Each row of a before or after table is a point. One or more steps were done to the points. Then noise was added and the rows were shuffled. The steps act on columns, c1 being the first. Write out the steps. A step turns or swaps two columns, mirrors them in a line or flattens them onto one, adds a multiple of one to another, or multiplies or shifts one. Angles are multiples of 10 degrees, from the lower column toward the higher: turns from -170 to 170, lines from 10 to 170 but not 90. Use the fewest steps. Two steps may share a column if one is a turn and the other turns, adds or multiplies; they go together, in the order done. Otherwise the lowest column goes first.

Before:
| -0.014 |  0.054 |
| -0.001 |  0.014 |
| -0.066 | -0.026 |
| -0.013 | -0.014 |
| -0.060 |  0.001 |
| -0.007 |  0.054 |
|  0.021 |  0.030 |
| -0.036 |  0.036 |
|  0.035 |  0.015 |
After:
|  0.004 | -0.012 |
|  0.046 | -0.023 |
|  0.060 |  0.019 |
| -0.009 | -0.035 |
|  0.026 | -0.050 |
|  0.032 | -0.047 |
|  0.009 |  0.017 |
|  0.053 |  0.046 |
| -0.028 | -0.025 |
Steps: turn c1 and c2 by -160 degrees

Before, 11 rows:
|  0.013 | -0.029 | -0.001 |
| -0.002 |  0.004 |  0.003 |
|  0.050 | -0.044 |  0.034 |
| -0.065 |  0.048 |  0.035 |
|  0.042 | -0.014 | -0.026 |
|  0.012 | -0.029 | -0.015 |
|  0.002 | -0.035 |  0.007 |
| -0.060 | -0.012 | -0.012 |
|  0.037 | -0.028 |  0.078 |
| -0.013 |  0.004 | -0.037 |
| -0.054 |  0.007 |  0.042 |
After:
|  0.003 | -0.037 | -0.034 |
| -0.060 | -0.013 | -0.050 |
| -0.001 |  0.001 | -0.035 |
| -0.064 |  0.048 | -0.006 |
|  0.049 | -0.043 | -0.007 |
| -0.055 |  0.006 |  0.001 |
| -0.011 |  0.004 | -0.075 |
|  0.034 | -0.028 |  0.039 |
|  0.012 | -0.028 | -0.043 |
|  0.011 | -0.031 | -0.055 |
|  0.042 | -0.013 | -0.066 |
Steps: shift c3 by -0.040

Before, 12 rows:
|  0.042 | -0.013 | -0.090 |  0.000 |
| -0.024 | -0.051 | -0.017 | -0.006 |
|  0.038 |  0.018 |  0.038 |  0.016 |
|  0.026 | -0.075 |  0.047 | -0.004 |
|  0.002 |  0.021 | -0.075 |  0.035 |
|  0.005 |  0.028 | -0.034 |  0.028 |
|  0.045 | -0.013 |  0.043 |  0.033 |
| -0.015 |  0.023 |  0.003 |  0.024 |
|  0.035 | -0.020 |  0.029 | -0.017 |
| -0.001 |  0.016 |  0.013 |  0.026 |
|  0.024 | -0.022 |  0.044 | -0.015 |
| -0.068 |  0.024 |  0.025 |  0.019 |
After:
| -0.008 | -0.053 | -0.018 |  0.029 |
|  0.012 |  0.019 |  0.034 | -0.038 |
|  0.015 |  0.019 |  0.025 |  0.071 |
| -0.017 | -0.024 |  0.044 | -0.026 |
| -0.004 | -0.074 |  0.046 | -0.029 |
| -0.019 | -0.021 |  0.030 | -0.037 |
|  0.028 |  0.026 | -0.001 |  0.011 |
|  0.000 | -0.013 | -0.091 | -0.041 |
|  0.023 |  0.014 |  0.010 |  0.001 |
|  0.023 |  0.026 | -0.035 | -0.003 |
|  0.035 | -0.013 |  0.041 | -0.044 |
|  0.032 |  0.023 | -0.072 |  0.002 |
Steps: turn c1 and c4 by -90 degrees

Before (10 x 6):
|  0.012 |  0.046 | -0.003 | -0.029 |  0.057 |  0.007 |
|  0.047 | -0.002 | -0.031 | -0.046 |  0.081 | -0.007 |
| -0.066 | -0.025 |  0.021 | -0.021 | -0.001 |  0.016 |
| -0.047 |  0.004 | -0.001 |  0.020 | -0.003 |  0.007 |
| -0.062 | -0.011 |  0.002 |  0.002 | -0.047 | -0.030 |
|  0.030 | -0.011 |  0.027 | -0.047 | -0.037 |  0.047 |
| -0.076 | -0.023 |  0.029 | -0.002 | -0.025 | -0.017 |
|  0.037 | -0.004 | -0.022 | -0.038 | -0.020 |  0.063 |
|  0.045 | -0.027 |  0.014 |  0.001 | -0.012 |  0.056 |
|  0.053 |  0.025 |  0.009 | -0.019 |  0.057 | -0.005 |
After:
|  0.014 |  0.034 | -0.032 | -0.034 |  0.063 |  0.005 |
| -0.048 |  0.000 | -0.034 |  0.024 | -0.004 |  0.009 |
|  0.047 | -0.012 | -0.013 |  0.004 | -0.022 |  0.057 |
|  0.052 |  0.033 | -0.019 | -0.019 |  0.055 | -0.006 |
| -0.067 | -0.007 | -0.011 | -0.024 | -0.011 |  0.013 |
|  0.047 |  0.034 | -0.057 | -0.048 |  0.061 | -0.006 |
| -0.061 | -0.022 | -0.026 |  0.000 | -0.038 | -0.034 |
| -0.076 | -0.021 | -0.002 | -0.004 | -0.029 | -0.017 |
|  0.034 | -0.018 | -0.003 | -0.054 | -0.034 |  0.044 |
|  0.037 | -0.011 | -0.053 | -0.038 | -0.016 |  0.065 |
Steps: flatten c2 and c5 onto the line at 60 degrees; shift c3 by -0.030

Before:
| -0.036 | -0.014 |  0.092 | -0.068 | -0.019 | -0.010 | -0.023 | -0.026 |
| -0.048 |  0.022 |  0.014 | -0.017 | -0.017 | -0.012 | -0.048 |  0.016 |
| -0.010 | -0.016 |  0.005 | -0.030 |  0.005 | -0.002 | -0.022 | -0.028 |
| -0.043 | -0.017 |  0.061 |  0.000 |  0.047 | -0.019 | -0.041 | -0.001 |
|  0.023 | -0.023 | -0.016 | -0.005 | -0.017 | -0.006 | -0.036 |  0.057 |
|  0.035 | -0.016 | -0.013 |  0.014 | -0.026 | -0.028 | -0.032 | -0.015 |
| -0.043 | -0.021 | -0.002 |  0.014 |  0.024 | -0.045 | -0.005 |  0.006 |
| -0.009 |  0.049 |  0.010 | -0.005 | -0.003 |  0.001 | -0.018 |  0.076 |
After (8 x 8):
|  0.037 |  0.093 | -0.021 |  0.056 | -0.049 | -0.030 |  0.025 |  0.017 |
| -0.017 | -0.023 | -0.024 |  0.019 |  0.031 | -0.086 |  0.018 |  0.030 |
|  0.045 |  0.063 | -0.007 | -0.038 | -0.022 | -0.056 |  0.006 |  0.044 |
|  0.045 |  0.003 |  0.013 | -0.028 |  0.002 | -0.135 |  0.000 |  0.005 |
|  0.016 |  0.004 | -0.008 |  0.012 | -0.027 | -0.004 |  0.032 |  0.019 |
| -0.021 |  0.022 |  0.036 |  0.006 | -0.002 |  0.002 | -0.070 |  0.032 |
|  0.025 |  0.026 |  0.042 |  0.024 | -0.007 | -0.037 | -0.008 |  0.049 |
| -0.005 | -0.029 | -0.027 |  0.018 |  0.007 | -0.019 | -0.051 |  0.045 |
Steps: turn c1 and c2 by 140 degrees; turn c2 and c3 by -110 degrees; turn c4 and c5 by 120 degrees; multiply c6 by 3; mirror c7 and c8 in the line at 130 degrees

Before (10 x 9):
|  0.056 |  0.031 |  0.032 |  0.030 | -0.015 |  0.010 | -0.010 |  0.000 | -0.026 |
|  0.043 | -0.017 | -0.001 | -0.015 | -0.009 |  0.005 |  0.043 | -0.012 | -0.024 |
| -0.055 | -0.015 |  0.036 | -0.018 | -0.066 |  0.024 | -0.003 |  0.040 | -0.015 |
|  0.044 | -0.015 | -0.041 |  0.034 | -0.006 | -0.006 | -0.018 |  0.033 |  0.039 |
|  0.024 | -0.003 | -0.016 | -0.017 |  0.016 |  0.061 |  0.036 |  0.025 |  0.059 |
| -0.109 |  0.080 | -0.047 | -0.020 | -0.034 | -0.002 |  0.003 |  0.030 |  0.020 |
|  0.016 | -0.010 | -0.038 | -0.020 |  0.012 |  0.087 | -0.004 |  0.017 | -0.011 |
| -0.056 |  0.031 |  0.031 | -0.021 |  0.030 |  0.026 | -0.005 | -0.040 |  0.021 |
|  0.005 |  0.045 | -0.022 | -0.033 |  0.031 | -0.008 |  0.005 |  0.045 | -0.038 |
|  0.015 |  0.011 | -0.001 |  0.084 |  0.007 |  0.010 | -0.004 |  0.036 | -0.021 |
After (10 x 9):
| -0.055 |  0.021 |  0.029 |  0.021 |  0.020 | -0.009 | -0.023 | -0.043 | -0.029 |
|  0.066 |  0.022 | -0.001 |  0.056 | -0.018 | -0.006 | -0.006 |  0.034 | -0.009 |
|  0.063 |  0.032 |  0.029 | -0.014 | -0.024 | -0.010 | -0.007 |  0.004 |  0.018 |
|  0.056 | -0.007 | -0.042 | -0.002 |  0.040 | -0.017 |  0.007 |  0.032 |  0.007 |
|  0.025 | -0.022 | -0.003 | -0.036 | -0.027 |  0.039 | -0.013 | -0.010 |  0.010 |
|  0.010 |  0.004 | -0.013 | -0.030 |  0.061 |  0.029 | -0.071 |  0.025 | -0.019 |
| -0.052 |  0.000 |  0.036 |  0.019 | -0.014 | -0.007 | -0.020 |  0.039 |  0.069 |
| -0.015 |  0.058 | -0.023 | -0.029 | -0.035 |  0.007 |  0.005 |  0.046 | -0.028 |
|  0.000 | -0.003 | -0.036 | -0.027 | -0.009 | -0.017 | -0.084 |  0.017 | -0.007 |
| -0.097 |  0.091 | -0.048 |  0.054 |  0.023 |  0.004 | -0.002 |  0.030 |  0.035 |
Steps: turn c1 and c4 by -40 degrees; add 0.3 times c8 to c2; turn c5 and c9 by -90 degrees; turn c6 and c7 by -100 degrees

Before, 14 rows:
| -0.059 |  0.004 | -0.010 | -0.031 |  0.045 |  0.017 |  0.018 |  0.037 | -0.056 |  0.020 | -0.041 |
| -0.015 |  0.076 | -0.027 | -0.010 |  0.003 | -0.010 |  0.007 |  0.048 | -0.048 | -0.031 |  0.022 |
| -0.006 | -0.024 |  0.010 | -0.022 |  0.023 |  0.005 |  0.028 |  0.012 | -0.034 |  0.028 | -0.035 |
|  0.033 |  0.002 | -0.069 |  0.015 | -0.054 | -0.014 | -0.015 | -0.015 | -0.026 | -0.033 |  0.015 |
|  0.019 | -0.080 | -0.032 | -0.005 | -0.052 | -0.023 |  0.052 | -0.001 |  0.064 | -0.017 | -0.020 |
| -0.023 | -0.011 | -0.027 | -0.011 |  0.008 |  0.013 |  0.028 | -0.024 |  0.056 |  0.030 |  0.008 |
| -0.007 |  0.056 | -0.014 |  0.044 |  0.020 | -0.050 | -0.009 |  0.002 | -0.041 | -0.020 | -0.004 |
| -0.026 |  0.056 |  0.048 | -0.053 |  0.022 | -0.003 | -0.015 | -0.058 |  0.021 |  0.055 |  0.022 |
| -0.004 |  0.015 | -0.073 |  0.048 | -0.010 | -0.030 | -0.067 |  0.023 | -0.024 | -0.079 |  0.050 |
|  0.025 |  0.006 | -0.031 | -0.030 |  0.009 |  0.029 |  0.035 | -0.026 |  0.052 |  0.041 | -0.047 |
|  0.043 | -0.019 |  0.014 | -0.040 |  0.028 |  0.020 |  0.026 | -0.013 |  0.049 |  0.020 | -0.015 |
| -0.016 |  0.023 | -0.005 | -0.002 | -0.011 | -0.017 | -0.035 |  0.038 | -0.001 |  0.020 | -0.020 |
|  0.039 | -0.038 |  0.010 |  0.037 | -0.060 |  0.042 |  0.036 | -0.030 |  0.043 | -0.042 | -0.045 |
|  0.022 | -0.037 | -0.033 |  0.046 | -0.032 |  0.007 |  0.018 |  0.023 |  0.009 |  0.009 |  0.025 |
After, 14 rows:
| -0.013 | -0.049 | -0.016 |  0.047 | -0.013 |  0.057 |  0.009 |  0.000 | -0.047 | -0.020 | -0.003 |
|  0.022 |  0.006 | -0.030 |  0.050 | -0.041 | -0.036 | -0.009 |  0.017 |  0.030 |  0.010 |  0.027 |
| -0.007 | -0.017 | -0.070 |  0.017 | -0.092 | -0.001 | -0.040 | -0.015 |  0.024 | -0.028 |  0.011 |
| -0.018 |  0.021 | -0.008 | -0.029 |  0.004 |  0.001 |  0.059 |  0.033 | -0.065 |  0.014 | -0.042 |
|  0.012 |  0.014 | -0.023 | -0.016 |  0.022 | -0.015 |  0.035 | -0.021 |  0.055 |  0.025 |  0.006 |
|  0.003 | -0.009 | -0.028 | -0.007 | -0.026 |  0.076 |  0.017 |  0.055 | -0.033 | -0.026 |  0.025 |
|  0.045 |  0.017 |  0.014 | -0.044 |  0.054 | -0.021 | -0.025 | -0.022 |  0.025 |  0.021 | -0.017 |
| -0.066 | -0.032 | -0.067 |  0.046 | -0.055 |  0.018 | -0.036 |  0.024 |  0.007 | -0.078 |  0.047 |
|  0.039 |  0.035 | -0.031 | -0.036 |  0.019 |  0.009 | -0.005 | -0.028 |  0.044 |  0.039 | -0.046 |
| -0.043 | -0.020 | -0.007 |  0.003 | -0.016 |  0.017 | -0.002 |  0.039 |  0.005 |  0.017 | -0.017 |
| -0.029 | -0.002 |  0.050 | -0.057 |  0.056 |  0.057 |  0.012 | -0.056 | -0.008 |  0.043 |  0.025 |
|  0.046 |  0.039 |  0.014 |  0.036 | -0.025 | -0.042 | -0.018 | -0.026 |  0.061 | -0.040 | -0.046 |
|  0.060 | -0.014 | -0.027 |  0.004 | -0.028 | -0.074 |  0.005 | -0.001 |  0.089 | -0.012 | -0.023 |
|  0.021 |  0.006 |  0.013 | -0.016 |  0.002 | -0.025 |  0.017 |  0.014 | -0.034 |  0.028 | -0.037 |
Steps: turn c1 and c7 by -60 degrees; swap c2 and c6; add 0.5 times c3 to c5; turn c5 and c9 by -30 degrees
